Each point is reached from the start by the listed moves, each made once or not at all, plus a little noise. Say if it took an odd or an even number of moves. Then give how often each move was made.

Moves:
(1): [ 61 -15   3  17  21  -8]
(2): [ 21  63 -22  25  -9   2]
(3): [ 19   5  37 -19 -35   6]
Start: [ 16   2  20  28 -33 -24]
Points:
[ 78 -15  19  44 -13 -36] -> odd (1, 0, 0)
[ 36   6  59   4 -68 -17] -> odd (0, 0, 1)
[ 16   3  19  32 -30 -25] -> even (0, 0, 0)

Moves:
(1): [ 50  -2   6 -19  -4 -11   5  10 -12   1  41   4   2]
(2): [ 17  48   6  43  -5  -1   9 -18   4   2  -2  18  -7]
(3): [-13   3  51  10   4  -5 -12   4  14   9  -5  31   9]
(4): [ -8 -35  -3  30  -7  -9   4  12  11   2   6  -1  -2]
(5): [ 14   2  -8   6  39   0 -12  -8   8   4   2   3  22]
(6): [ 24  -8  23   6  -3  40  -8  -8 -17  -3  10 -11 -10]
(7): [  2 -13   0 -27  33  22  57  38   2 -19 -14  47 -18]
(8): [-10  48 -42 -12  46  -3 -33  29 -10  40   5 -16 -25]
(9): [-13   4   3  -1  -7  36   0   4  38 -17  16  29  11]
(10): [-20   7 -19 -14   0   9  48 -41  25  53  33   4   7]
(11): [-34  -3   7  -6  12 -23  -1 -20 -36 -24  74   8  22]
Start: [  6  -6  31   1   4   1   0 -10  15   5 -14  15  -1]
Points:
[-17 -27  63 -28  39  77  48   4   1 -57  74  87   5] -> even (0, 0, 0, 0, 0, 1, 1, 0, 1, 0, 1)
[-30  73  57   2  92  40  59 -25  -5  63  86  95 -21] -> odd (0, 1, 1, 0, 0, 1, 1, 1, 0, 1, 1)
[ 73  39  42  24  -5 -10  14 -17   9   8  26  37  -6] -> even (1, 1, 0, 0, 0, 0, 0, 0, 0, 0, 0)
[-14  34  12  -6  91  51 -55 -13  -3   8  92  26  22] -> odd (0, 0, 0, 0, 1, 1, 0, 1, 1, 0, 1)

Moves:
(1): [ 32  17   8  15 -27  14   5  -1 -15   6  -1  -8   8   6 -11   5  -2   6
  -7  -5   3  15  12  -4   9  -6]
(2): [-27  23   1  11  -7   4   5   1  11   7 -15  -9  10   1   4   0  -9  10
   5   5   6   5 -14   1   0   0]
(3): [ 12  -2  31   5  -6  -9   1 -13  20 -13 -19   1   4  -5   6 -12  19   1
  11   8  -7   5  -5  -8  21  -3]
(4): [  2 -13   3  32  13   0  -3  -8  21   4   9  -3   7  -3   0   8  -2  -2
  -4   3  -1  10   2   7  -3   6]
(5): [ 15  23   4  -7  31   9 -11   7  -3   4   6   0   1   8  24  -4 -14   5
  10 -10  14  -4  -9 -24 -15 -12]
(6): [-10  -4  20   1   2  36  16   7 -12   5   1  16  -4  -1  -8 -11 -12   6
  12  -2  -1  -7   7   0  10  -8]
(7): [  1  -2   3  11   2 -16  28  -5  -9   9   2   2  -8   8  -4   8  -2   7
  -6   1   3   2   1   2   1  -2]
(8): [ -4  -8  -7   8  -3 -15  -4  32   4 -14  -8   5 -20  -4   1  -8   0  -4
  -5 -21  -1  -2   4  10   3  20]
(9): [ 12   7  -5 -22   0  -9  24 -18  26  11   6  -5   9  -5  -8  10   2  -9
   1   1  -3  -8  24   2 -17  13]
(10): [  0  -4   5  -3 -10   1   2   9  -2  18   4   9   0  -2  -2   9   1  11
  -3  -9 -11  -1  -2 -12  -7   0]
(11): [ -1  18  19 -14   2   7  -8   5  -2 -14  20  16 -10   0  -3   0   5   2
 -15   3  13  17 -14  18   8   7]
(12): [  1   7   2   1   2  -8  -3  -4  -2   1  -2  25  -7   2  16   5  -1  -3
   1  -2 -10  -7  17   9   1  -3]
(13): [ -5  18  12   8   8 -14   8   8   6 -13  14  -9  44 -11 -14  -1  -3   7
  -3 -14  -7 -15  -3   1   6  -4]
(14): [  4  -2   8   2   5   6  -6   7   5  -5 -11  -2   9  20 -11   1   9 -10
 -15  -2   1  -4  -1  -3  -6  -3]
(15): [ -5 -10   0   0 -11 -10  15   1  -5 -11  16   0   4   6  30 -17 -11  -2
  -2   3  -4  -4  -5  -6 -13   7]
(16): [ -1  -2   3  -5   5   1 -10  -2  -9 -12  -7 -11  -5   4  11  23  -2   0
  -3  -5  -3  -9   3   0   9  12]
(17): [-23  -7 -15  14  11  19   3  -2   7   8  15  -7  12  -5  16 -14  45   7
  -7  -8  -8  -6   5 -10  28   8]
(18): [  3  -5 -18   7   9  -3  -2   4 -15 -13   6   6  16  11  -7   6   4  51
 -10 -11   6   6   1  -3  -9   8]
(19): [ -9   1   1  -2  -4  -8   7  12  -4   6  20  11  -2  25  -5   4  19  -7
  36   7   5  18   3 -23  13   4]
(20): [  4  -4   0  -8  -2   4   7  27   7  12   5  11   2   3   5  -2 -10   1
 -13  35  -9  17   6  -9   5   6]
(21): [  5 -13   2 -10  -5  -9   4   2   9  13  -6  17   5  -4  -1   9   6 -13
  -8   7  48 -20  -8   2  17  -1]
(22): [ -5 -16  11  -5   7   0   4   8 -10 -11 -13   2   9  -7  -7  29  -1  -6
 -12  -3   6  40  19  -1   7  -7]
(23): [-11   3  21  13   3  -8 -13  -2  -6  13  -3 -16 -10  -5   1 -26   3   2
  -2   9  30  -7  22 -11  -9  -6]
(24): [10  3 11 -7 10 -3  5  3 -3 11 -1 -5  0  2  3 -4  7  9  8 -1 -7 10 -3 25
 -9  2]
Start: [ 10   8  -6  -2   5 -16  -2  12  -2  -5  25 -13  -8  18  -3 -17 -10  -4
  -4 -14 -29  10  -1   2   7  -9]
Points:
[ 11  29  21  16 -21 -70  48  70   9  -4  24   6  61  10   7  -7 -31  36
 -60  -9  37  31  75  -8   6  16] -> even (1, 1, 0, 0, 0, 0, 0, 1, 1, 0, 0, 1, 1, 0, 1, 0, 0, 1, 0, 1, 1, 1, 1, 0)
[ 53  12  29  21  41 -30  86  34  29  37  78 -17  85  17  30  11   6   6
 -47  -5   7  48  40 -14  23   0] -> even (1, 0, 0, 1, 1, 0, 1, 0, 1, 0, 0, 0, 1, 0, 1, 0, 1, 0, 0, 1, 1, 1, 0, 1)
[ -7  24  24  -2  15 -19  67  25  10  13  20   1  70  41 -43  37 -16  55
 -34 -41  11 -41   9 -10  10   5] -> even (0, 1, 0, 0, 0, 1, 1, 0, 1, 1, 0, 0, 1, 1, 0, 1, 0, 1, 0, 0, 1, 0, 0, 0)
[-22   2  29   9  27  23   4  95 -23  21  63  22 -22  15   4 -67  35  82
 -39 -19 -16  39  25   8  27  27] -> odd (0, 0, 0, 0, 0, 1, 0, 1, 0, 1, 1, 0, 0, 0, 0, 0, 1, 1, 0, 1, 0, 0, 1, 1)
[  7 -16  16   3  20 -49  23  41  26 -13  34 -33   4  21  56 -63  46  51
 -28  -4 -34  13  51 -10  17  57] -> even (0, 0, 1, 0, 0, 0, 0, 1, 1, 0, 0, 0, 0, 0, 1, 1, 1, 1, 0, 1, 0, 0, 1, 1)
[ 58  47  67  12  32  51  -5  34 -27  16  56   2 -11  33  12   8 -30  34
  -6 -40 -22  41  -5  11   9  -8] -> even (1, 0, 0, 1, 1, 1, 0, 0, 0, 1, 1, 0, 0, 0, 0, 1, 0, 0, 0, 0, 0, 0, 0, 1)

Moves:
(1): [-5 -1  8 -2  2  0  3  6  0  0 -9  2 -5 -1  7  5 -3 -9  1 -1 -7  7  5 17
 -4 -8  6]
(2): [  0  -6  -5   4  -2 -11   3  -1 -12  -6  -4  -2   4  -6   1  -5   3  -2
   5   5   3   3  -8   7 -13  -4  16]
(3): [ -7 -18  12   2  -2   5   9   3  -6 -15   6   8   8 -12  -3  -7  -9  -9
 -25   5  24   7  -7  -1   6  -9   6]
(4): [  2 -16  -2  14  -9  11 -14   0   1  -2   3  20  -1  -4  -4   9  -3  -3
   7  -4 -10  -9  -7   5  -6   0  11]
(5): [  1  -2  -5  -8  -3   3  -4   5  -3   9   0   5   6   8   4   2   7   6
   0  -5   9  -6   3   3 -11   0   7]
(6): [-13  -7  -6   5   3   7  -7   5   5   1  -5  11   3   9  19  -9   3   0
   5 -11   4  14  -1  10   7   6  -2]
(7): [  1 -17   3 -12  -1  -7  17  -4  13   5   2  -8   5 -13 -14  -1 -22   4
   4  -4 -12 -10  -6   1   4   7 -17]
(8): [  2   3  -3  -7   1  -4   4   8  -7   1   3  -8  -8   1   2   4  -9   1
  -7 -10  10  -1   3  -3  -4   6  -4]
(9): [-14   8  -2  -5  -5 -23  -4  -8   9 -11 -15  15  -3  -1  10  -3  -8 -11
  14  -1 -24   0  -1  15   3   0  23]
(10): [  9  -6   0   3 -17  -1 -22  -5  -3   6   1   3 -11  -3   8 -13   9  -1
   5   4  -9  -4  -6   5   8  -3  10]
(11): [ -2   0  -2  -4  -6   7   7   2   2   6   1  -3   0  -2  -7   7   3 -14
   1  -3  -3  -2  -8  -7   5   2   1]
(12): [-4 -6 -3 -6 13  4 -8  0 -1  0  3  4 17 -3 -1  4  3 -5  6  6 15  9  2  5
  1  4  9]
(13): [ -2   3  -7  -6   0   0  -4   2   6   5   2 -11   4   4  -8   7  -2  -3
   4  -2 -16   4 -18  15  -5 -14  -8]
(14): [ 21  -8   5  -3  -6  -4 -10  -3   6  -4   1  -1   3  -8   3   3   5  -4
  -2   0 -10  -2 -10   7   1  -6   3]
(15): [ 10  18 -22   5  -3   4  11   1   9  -9   4  -3 -20   5   5  16  -2  14
   5   0  -9  -1   7   7   3   4   0]
(16): [  8   3   5   0   4  -1   8   2  -2  -4  -6 -11  -6   0  -6  -3  -1   4
  -4   2  -3 -16  -7  12   2   7   2]
(17): [ -5  -1   5   5  -2   0   0   5   5   7   5   6   6  17   6   1   4  -1
 -12   3  -1  10   4 -11  15   3   7]
(18): [ -1   0   6  -5  -5   6  -4  -7  -1   3  -6   2   0 -11  -3   1  -5   3
   9  10   6   4 -12   4  -9  11   0]
(19): [  5  -1   3   4   6   0  -3   3   4   4   4   6   5   3  -2 -12  -1  -8
   9  -5   4   0   0 -11   2  -5  12]
(20): [  9   9  -1  -2   4  -6   0   2  -6  -2   3   5   1   0   2  -5   3   5
   6  -2 -11   4   3   4   5  -4  -6]
(21): [  9  -1  -8   2   5  -7  -1   1   9   6   2  11  -7   8  -8  -5   8  -7
 -11  11  -1  -9   9  -2   5   5   1]
(22): [  2  -1   4   2   1 -11  -2   1   4   0   0  -1  -1   9   4   3  -7 -14
   3   0   4   2   1   4   1  -4   1]
(23): [ 7 -1 -7  9 -4 -2 -9  5 10 11 -4  6  0 -3 -1  0  0 -8 -9  3  3  3  9 -6
 10 -9 -2]
(24): [  6   0  -2   8  -8  -6  -3   4   9   8  14  12   0   2 -19  -4   5  -5
  -6  -5  -4   3   1  -2   3   3   5]
Start: [  8  -5   6  10   6   3   1  -5 -12   0  21  -5  -9   3   9  -2  11   5
  -6  -8   3  -4   3  -2   0  11 -14]
Points:
[ 46 -25 -31  21 -21 -25 -41   0  51  10   9  50 -35   0  25  -9  -3 -26
  33 -20 -95  -8 -11  65  34 -15  19] -> odd (1, 0, 0, 1, 0, 1, 1, 0, 1, 1, 0, 0, 1, 1, 1, 0, 0, 0, 1, 1, 1, 0, 1, 0)
[ 18 -18  18  -5   4 -35  -5  -6  12  13  18  10   5   9   9 -24  -6 -35
  27  -8 -37 -11 -14  14  44  17  29] -> even (0, 0, 0, 0, 0, 0, 1, 0, 1, 1, 1, 1, 0, 0, 0, 1, 1, 0, 1, 1, 0, 1, 0, 0)
[ 41 -75  -4  24 -24 -26 -38  10  28  20  32  82  21  -5  -4 -43  20 -53
 -13  -8 -23  -8 -26  30  46   6  72] -> even (0, 1, 1, 1, 1, 1, 1, 0, 1, 1, 1, 1, 0, 1, 0, 1, 1, 0, 1, 1, 1, 0, 1, 1)
[ 53 -56   3 -13  -2 -32 -17  14  -1  19  47  19  12 -16 -19 -29   9 -32
 -17 -10  -3   1 -25  41  -1 -16  26] -> even (1, 1, 1, 0, 1, 0, 1, 1, 0, 1, 0, 1, 1, 1, 0, 0, 0, 0, 1, 1, 1, 0, 0, 1)
[ 24 -56 -21  39   1   7  -2  13  37  14  41  44   8  -1 -28 -10  -7 -19
 -20   5   6   8 -32  30  25  19  28] -> odd (0, 1, 1, 1, 0, 1, 1, 0, 0, 0, 0, 1, 1, 0, 1, 1, 1, 1, 1, 0, 1, 0, 1, 1)
[  7 -47 -17  28 -49  -2 -29   7  50  27  33  63 -10  11   4  -5 -17 -43
   7 -22 -31  13 -36  29  35   1  42] -> even (0, 0, 1, 1, 1, 1, 1, 0, 1, 1, 1, 0, 1, 0, 1, 0, 1, 1, 1, 0, 0, 1, 1, 1)
[ 27 -24   9  16   8   3  37  11  16  -9  17  -5 -23 -20  -7  -5 -27  -5
 -26  -7   2 -14   3  16  24  -3  -5] -> odd (1, 0, 1, 0, 0, 0, 1, 0, 0, 0, 0, 0, 0, 0, 1, 1, 0, 0, 1, 0, 0, 0, 1, 0)
[ -5 -52  -7  16 -18 -13 -14 -10  14 -19  10  25  -4  -6  22  -1 -25 -18
  20   5 -24   9 -56  76  17  18  47] -> even (0, 1, 1, 1, 0, 1, 1, 0, 1, 1, 0, 1, 1, 0, 1, 1, 1, 1, 0, 0, 0, 1, 0, 0)
[  5 -39 -16  27   3 -36   2   4  44   4  28  61   8   7   2 -24 -16 -41
  -9   9  15  32   2  16  38  21  46] -> even (0, 1, 1, 0, 0, 1, 1, 0, 1, 0, 0, 1, 0, 0, 1, 0, 1, 1, 1, 0, 1, 1, 1, 1)
